Each row of a before or after table is a point. The points were changed in one or more steps. Then noise was added and the rows were shuffled. The steps act on columns, c1 being the first. Write out the steps. A step turns or swaps two columns, mirrors them in a line or flattens them onto one, adds a multiple of one to another, or multiplies or shifts one. Angles are multiples of 10 degrees, from the lower column toward the higher: turns from -170 to 170, lines from 10 to 170 but not 90. Use the fewest steps. Two steps may share a column if one is a turn and the other turns, adds or multiplies; they go together, in the order done. Otherwise the lowest column goes first.
In the rows, zero is written as 128.

Before (10 x 2):
[[140 122]
 [136  97]
 [118 203]
 [140  90]
 [131  93]
 [ 91 125]
 [144 113]
 [135 138]
 [140 128]
 [115 133]]
After (10 x 2):
[[142 129]
 [122 249]
 [144 116]
 [134 143]
 [132  69]
 [135  79]
 [144 104]
 [140  66]
 [ 93 124]
 [116 137]]
Steps: multiply c2 by 1.6

Before (14 x 6):
[[ 80 176 129 109 152 142]
 [130 100  85  24 134 133]
 [116 126 137 119 147 126]
 [ 89 188 129 113 161 142]
 [ 97 103 137  58 171 140]
 [134 108 131 128  56  81]
 [134 106 135  94 160 160]
 [134 103 127 125   7 148]
 [130 115 126 123 141 119]
 [135 108 100 118 174 144]
 [102 172 126 126  41 127]
 [ 83 102  99 100 147 148]
 [132 116 113 123 128 149]
 [145 119 135 103 154 115]]
After (14 x 6):
[[ 85 101  99  97  97 137]
 [119 113 113 119 125 110]
 [ 76 173 131 119 208 143]
 [102 192 134 116  84 144]
 [140 107 133 132 205 159]
 [104 104 140  58  73 138]
 [ 78 104 124 128 233 112]
 [ 95 176 126 108  87 146]
 [136 116 125 124 114 129]
 [124 123 138 126 108 140]
 [125 110 136  92  97 102]
 [155 117 130 104 108 133]
 [143 110 102 121  81 109]
 [129 110  83  20 128 127]]
Steps: turn c1 and c6 by -140 degrees; turn c1 and c5 by -160 degrees

Before (8 x 11):
[[160 163 129 156  84 181  92 117 177 130 159]
 [137  94 170  83  93  78 166 171 217 171  72]
 [104 115 166 132 149 157 100 191 168 109 143]
 [162 139  98  53 145  99 193 121 111 159  92]
 [132 141 128 147 125 150 123 148 139 102  62]
 [ 92 146 170 130 133 147 127  93 157  91 126]
 [135 123 165 103 103  81 148 114 113 151 137]
 [146 169 136 131 156 111 118 179 151 101 160]]
After, 8 rows:
[[146  90  78 135 146 131 147 146 108 143 159]
 [137 125  80 156 160 119 171 109 116 154  67]
 [121 100 127 147 149 137 142  59 124 142 141]
 [104 137 166  72 105 101  66 103 101  96 150]
 [ 98 100 142 113 159 188 185 163 114 103 120]
 [109 147  96  77  75 137 100 143 127 110 133]
 [108  81 130 159 119  97 152 129 115 122  67]
 [103 181  95  50  66 143 153  54  38 116 123]]
Steps: turn c1 and c3 by 160 degrees; turn c2 and c10 by -140 degrees; add 1 times c5 to c4; turn c5 and c6 by -70 degrees; turn c7 and c9 by -140 degrees; turn c8 and c11 by -120 degrees

Before (8 x 18):
[[118 117 141 150 111  95 145 119 191  84  93 116 110  98 152 150 106 123]
 [163 120 143  94 185  99  26 129 181 108 159 110 132  97  61 128  84  68]
 [114 137 105 149 109 177 128 155  74 114 174 123 183 181 144 138 126 142]
 [174 145 242  96 122  99 116 121 147 116 167 133 121 114 130 124  69 123]
 [164 132 108 134  92 117 144 146 163 124 171 158 114 133 139 165 114 140]
 [152   7 113 145 106 182 107 180 142 111 137 129 152 158 152 145  74 135]
 [142 132 125 139 106 174 148 111 166  69 148 137 114 100 146 132 165 100]
 [110 114 117 128 146  98 112 143 107 124 142 106 112 162 145 105  84  98]]
After:
[[117 117 140 150 131 138 132 148 191  85  94 106 111 100 152  95 106 123]
 [164 121 144  95 207 118  29 138 179 109 157 100 134  98  61 102 170  67]
 [152   6 114 145 126 156  89  58 140 110 137 119 151 157 152 155 110 134]
 [141 131 125 141 125 149 162 129 168  71 148 126 114 100 145 171 134 103]
 [173 144 243  96 143 116  93 145 148 115 167 122 123 113 131 106 104 124]
 [111 113 117 127 164  96  99 125 108 122 141  97 111 162 146 105 116  96]
 [163 131 108 134 112 159 135 114 165 125 171 149 114 132 140  99 112 141]
 [116 137 104 148 130 150 128  83  74 114 176 112 185 181 143 160 128 141]]
Steps: shift c5 by 20; turn c6 and c8 by -160 degrees; turn c6 and c16 by -110 degrees; multiply c17 by 0.7; turn c7 and c17 by -40 degrees; shift c12 by -10
